Rows are points. Each copy is the shape, with its points in the same order, turned, moved and blurred by noise. Say if it was mirrored as well.

Shape, 9 rows:
[[-52  14  70]
 [ 35 -23 -26]
 [  8 -42  35]
 [ -5   0 -74]
 [ 23 -11 -52]
 [-24  48  -8]
 [-37 -10  30]
 [ 28 -74  60]
 [ 46  20 -22]]
Copy 1:
[[-29  40  88]
 [ 36 -18 -21]
 [ 26 -34  42]
 [ -8  12 -61]
 [ 28   7 -41]
 [  1  71   2]
 [-16   8  52]
 [ 45 -61  68]
 [ 64  24  -5]]
Copy 1 is: only turned
Copy 2:
[[-84  18  56]
 [ 18 -26 -31]
 [-26 -55  28]
 [-16   6 -77]
 [  7 -10 -51]
 [-28  51 -21]
 [-58 -14  11]
 [-16 -91  44]
 [ 33   9 -28]]
Copy 2 is: only turned
Copy 3:
[[-53   4  91]
 [ 25 -25 -15]
 [ 10 -45  47]
 [-28 -10 -57]
 [ 15 -16 -42]
 [-39  39   8]
 [-36 -21  52]
 [ 38 -67  70]
 [ 27  19 -17]]
Copy 3 is: only turned
Copy 4:
[[-63 -13  37]
 [ 55  -8 -30]
 [ 20 -48  12]
 [ 59  48 -26]
 [ 70  23 -47]
 [-19  34 -28]
 [-11 -12  31]
 [ 33 -93  12]
 [ 24   2 -62]]
Copy 4 is: mirrored

Shape:
[[ -1   8 -19 -12]
 [-24   2  27 -26]
 [-31  18 -18  92]
 [ 27  -5 -95  -4]
 [ 43 -21  61 -13]
 [-17  35  32  -1]
 [ 37  13 -22 -17]
 [ -7 -16 -37  47]
 [-25  44 -54 -36]
 [ -8  37  65 -11]]
Copy 1, 10 rows:
[[ -9  -3 -16 -16]
 [ 21  23  20 -20]
 [-20  -2 -28  90]
 [-28 -55 -79 -28]
 [ -5 -27  75 -21]
 [-15  35  24   5]
 [-35 -25  -8 -35]
 [ -3 -35 -37  40]
 [-19  31 -60 -40]
 [-15  42  61  -5]]
Copy 1 is: mirrored
Copy 2:
[[  5   0 -11 -11]
 [-17  11  28 -35]
 [-50   2 -11  77]
 [ 24 -14 -94  -3]
 [ 47  -5  76 -12]
 [-15  37  35  -1]
 [ 36  17 -18  -4]
 [-12 -27 -25  29]
 [-22  43 -56 -36]
 [ -9  46  65  -1]]
Copy 2 is: only turned
Copy 3, 10 rows:
[[-25   2 -24  -5]
 [-38  -6  37 -39]
 [-71 -21 -24  88]
 [  8 -29 -91  -3]
 [ 28  -3  66   3]
 [-42  28  29   3]
 [ 18  14 -21  -8]
 [-20 -41 -34  37]
 [-56  20 -60 -35]
 [-39  37  56  -9]]
Copy 3 is: only turned

Shape, 8 rows:
[[-38  16  40  41]
 [ 26  56  60  29]
 [-33  39 -56 -22]
 [ 33 -46  14   5]
 [-41 -49 -42  67]
 [ 24 -25 -31 -38]
 [-24 -72  -7 -39]
 [ 17 -31 -47  -8]]
Copy 1 (8 x 4):
[[-41  44  28  57]
 [ 35  48  66  60]
 [  3  80 -39 -17]
 [ 12 -49   0  16]
 [-47  11 -72  59]
 [ 31  -7 -21 -29]
 [-36 -36 -17 -38]
 [ 16   1 -49 -11]]
Copy 1 is: only turned
Copy 2:
[[-33  24  31  61]
 [ 36  54  27  37]
 [-47  27 -75   1]
 [  2 -52  13  -6]
 [-61 -62 -33  77]
 [ -7 -32 -37 -36]
 [-65 -56   0 -36]
 [-16 -48 -48  -9]]
Copy 2 is: only turned
Copy 3:
[[-24   8  51  39]
 [ 37  50  45  28]
 [-51  28 -57   5]
 [ 39 -51  -7  25]
 [-45 -50 -24  92]
 [ 16 -32 -54  -9]
 [-23 -80 -18 -21]
 [  0 -37 -60  21]]
Copy 3 is: only turned

Shape:
[[-66 -35  24  40 -50 -23]
 [ 31 -10  34  35 -37  37]
 [-58   6 -39  13 -42  26]
 [-39  -1  63 -38 -40   9]
 [-63 -44 -41 -23 -40   6]
 [-37 -38 -36  27 -39  43]
 [-56  26 -34  17  62  50]
 [-33  20   7  44 -38 -24]
 [ 27  38 -11 -38  25  63]
 [ 16  43 -25  -4  37  37]
 [  1  21   0 -21   2 -11]
 [ 13  19 -10 -32  53 -35]]
Copy 1 (12 x 6):
[[-74 -26  31  26 -38  15]
 [-32   5  -4 -61   9  10]
 [-17   5 -23  30 -37  51]
 [ -8   6  74 -23 -41  44]
 [  8 -45   8  43 -55  61]
 [-16 -25 -30  15 -17  58]
 [ 27  31  -8  74  57  56]
 [-52  22  13  23 -29  -7]
 [ 75  39   3 -25  37  35]
 [ 54  27 -19   0  26  14]
 [ 29   3  26   4 -12 -12]
 [ 70   8  29  32  23 -39]]
Copy 1 is: mirrored
Copy 2, 12 rows:
[[-24 -63  29  75  -3 -12]
 [ 19 -22  59  -3 -47  23]
 [-21 -54 -28  39 -30  47]
 [ -2 -22  47  33  49  45]
 [-10 -95 -32  24  14  33]
 [-19 -80  -5  15 -46  38]
 [-83  -6 -51 -29 -19  28]
 [  0 -11   1  62 -21  -7]
 [  2  12 -10 -62  -8  69]
 [ -6  20 -33 -51 -27  28]
 [ 18  -2 -15  -8  14   8]
 [ 13  15 -34 -43  31 -20]]
Copy 2 is: mirrored
Copy 3:
[[-14  -7  57  51 -14 -63]
 [ 10 -16  29  54 -28  50]
 [-16  64  46   8 -33 -29]
 [-80 -31  46  13 -20   9]
 [ -1  28  52 -32 -40 -46]
 [ 27  44  65  10 -37 -14]
 [-10  78  41 -24  73  17]
 [-29  20  13  64  -3 -29]
 [-19  41   3 -45   4  79]
 [ -9  49 -19 -22  34  44]
 [-30  -3 -14  -7   6  13]
 [-11  -8 -40 -46  44  11]]
Copy 3 is: mirrored
Copy 4, 12 rows:
[[-54 -21   1  84 -49  -8]
 [ 16  -8  16  32 -31  59]
 [-47  -1 -65  29 -28  36]
 [-60  15  35   0 -34   9]
 [-57 -44 -59  10 -34  -4]
 [-28 -50 -53  37 -28  46]
 [-28  12 -69  25  72  32]
 [ -9  31 -29  76 -39  -1]
 [ 22  29 -31 -49  36  55]
 [ 27  34 -43 -11  38  39]
 [  2  27 -21  -5  -3 -10]
 [ 31  29 -20 -12  38 -42]]
Copy 4 is: only turned

Shape, 10 rows:
[[-13   4  -3  12  17  28]
 [-26 -19 -21 -13  26  33]
 [-43  28   8  -6  -1 -14]
 [ 19 -25  10  -8  51 -32]
 [-24 -26 -37 -17 -51  -4]
 [ 46  -8  19 -54 -16 -31]
 [ 62 -46   8  12   5 -17]
 [-75 -10  16  30 -29  23]
 [-33 -13   2  23   5  18]
 [ 18  53 -10 -38  -4 -55]]
Copy 1 (10 x 6):
[[  5  15 -20 -18  -1  28]
 [ 10  -7 -41 -41  17  20]
 [ 12   0  -3  30  29  10]
 [-36   3  -2 -32   2 -44]
 [ 11 -63 -49  17 -12  22]
 [ 25 -33  12  -1 -41 -59]
 [-38 -14   0 -28 -65 -29]
 [ -3 -27  -2  18  30  78]
 [-13  -2 -10 -11  11  42]
 [ 26   8 -17  53 -14 -64]]
Copy 1 is: mirrored
Copy 2, 10 rows:
[[ 18  -6 -17  47 -13  20]
 [  3 -25 -35  28   6  32]
 [-27  19  15  46 -16  28]
 [ 12  17 -14 -11   9 -29]
 [-14 -52  37   9 -25  55]
 [ 26  27  44 -48   3  34]
 [ 62 -18  22 -32  -9 -15]
 [-13 -43  30  95   1  24]
 [  8 -22   3  52 -10  10]
 [-21  62  26 -20 -43  34]]
Copy 2 is: only turned
Copy 3 (10 x 6):
[[ -5   3  11  -9  14 -27]
 [-13 -19  17 -41  16 -18]
 [-32  22 -25   7  38  -6]
 [ 28 -37  -9   5  21  38]
 [-52   7 -41 -31 -33  -4]
 [  3  20 -13 -10 -17  80]
 [ 40 -20  -3   9 -46  33]
 [-71   2   1  22   3 -56]
 [-22 -11   5   4   8 -36]
 [  6  50 -60  -8  35  50]]
Copy 3 is: mirrored

Shape, 14 rows:
[[ 17 -27 -10  -4   6 -17   5   1]
 [  8  11  -9 -19 -26  -1 -31   4]
 [ 12  19  27   3  16  -3 -11  28]
 [-67  33  13  -7  -3 -43   4  12]
 [-38  31  29 -19  15   0  -8 -40]
 [ 17  -3  -9 -21 -43 -68   4  27]
 [ 10  -2  16   7 -23 -48 -21  26]
 [-80  12   6  -1   3 -16   9  27]
 [ 12  19  54 -39   3 -21 -10  27]
 [-26  20   8   7  20 -41  -9 -29]
 [ 16  28 -12  11  -1  -1  -3  15]
 [ 15 -23   7   1  18  -5   5 -75]
 [  8  -2   5 -93   4  -7 -26  27]
 [ 16  20  -6 -28 -33  -6  -6  -1]]
Copy 1, 14 rows:
[[  0   4 -14 -13  18 -27  21   7]
 [ -3   4 -13 -15 -30 -22 -35   7]
 [ -8 -19  24 -10  11   1 -18  27]
 [-57  33  45  10 -32  11  12  -6]
 [-54  -5  34 -26  -3   8 -26 -37]
 [ 14  32   3 -20 -49 -52  28  20]
 [ -4   3  16   2 -28 -48   5  23]
 [-60  21  20  23 -25  35  14   7]
 [-22 -19  36 -50 -22 -15  -6  33]
 [-35  18  40   1   7 -25  -6 -27]
 [ 19   8  13   4   4   4 -19  10]
 [-17 -19   2 -23  37 -33  -3 -72]
 [-33  16 -16 -81 -21 -11 -22  34]
 [  4   8   1 -30 -25 -12 -28  -4]]
Copy 1 is: only turned
Copy 2, 14 rows:
[[  6  -4  -7 -13   4 -29  20 -17]
 [ 26   8  -4 -16 -23   4  -6  17]
 [ 24  -8  25 -12  29 -18   6  31]
 [-48  43  13 -14  15 -23 -23  48]
 [-13  21  24 -24  32   6 -55   0]
 [ 12  51  -5 -13 -35 -50  34  19]
 [ 17  16  15   5 -18 -51   9  29]
 [-67   9  14 -19  13 -12 -13  49]
 [ 31  18  44 -47  16 -35  -3  32]
 [-14  28  -2   6  32 -30 -36   3]
 [ 20   7  -1   6  16   4  17  21]
 [  7   3   4  -1  20 -13 -29 -73]
 [ 34   9  -9 -95 -10 -18  -4  23]
 [ 26  30   5 -21 -16   8   6   7]]
Copy 2 is: only turned
Copy 3, 14 rows:
[[  7   3 -23  -8 -19 -16  22  11]
 [-17  19  -7 -19 -20 -11 -34  -9]
 [ -8  -3  36  -2  -1 -13  -6  11]
 [-84   2  15 -20  16   5  27 -13]
 [-25 -20  17 -22  21  12   5 -54]
 [-43  47  -4 -33 -42 -46  24  16]
 [-36  20   8   1 -26 -52   5  10]
 [-84 -16   2  -2   4  29  21   2]
 [-20 -16  53 -39 -27 -29  -1  -1]
 [-32   4  -2 -12  34 -22  27 -30]
 [ -5  34  11  -1   0   2  -7   8]
 [ 37  -8 -31  -4   6 -12  32 -57]
 [-16 -28   3 -86 -36 -15 -30  13]
 [-13  31   1 -34 -33  -5 -16 -17]]
Copy 3 is: only turned
Copy 4 (14 x 8):
[[ -1 -22  -6 -17   2  -6   1   4]
 [ -1  39   3 -20   0   7 -21  19]
 [  3   3  35 -14  19   3  -1  50]
 [-54  31  20  39  42 -26  17  16]
 [-26  43  36  20 -26 -20  37  17]
 [-22  10   1 -38  64  -4 -22 -19]
 [-12  -2  29 -20  42 -11 -35  10]
 [-59  15   3  50  28  -6  17  34]
 [-26  10  59 -41  24  13   9  34]
 [-13  15  27  11   6 -52  19   6]
 [ 23  18   5   1  21  -1   5  31]
 [ 19 -11  23  -8 -53 -26  25 -31]
 [-53  30  -1 -77  -5  13   9  44]
 [ -1  39   7 -28  15  20  -3   4]]
Copy 4 is: mirrored
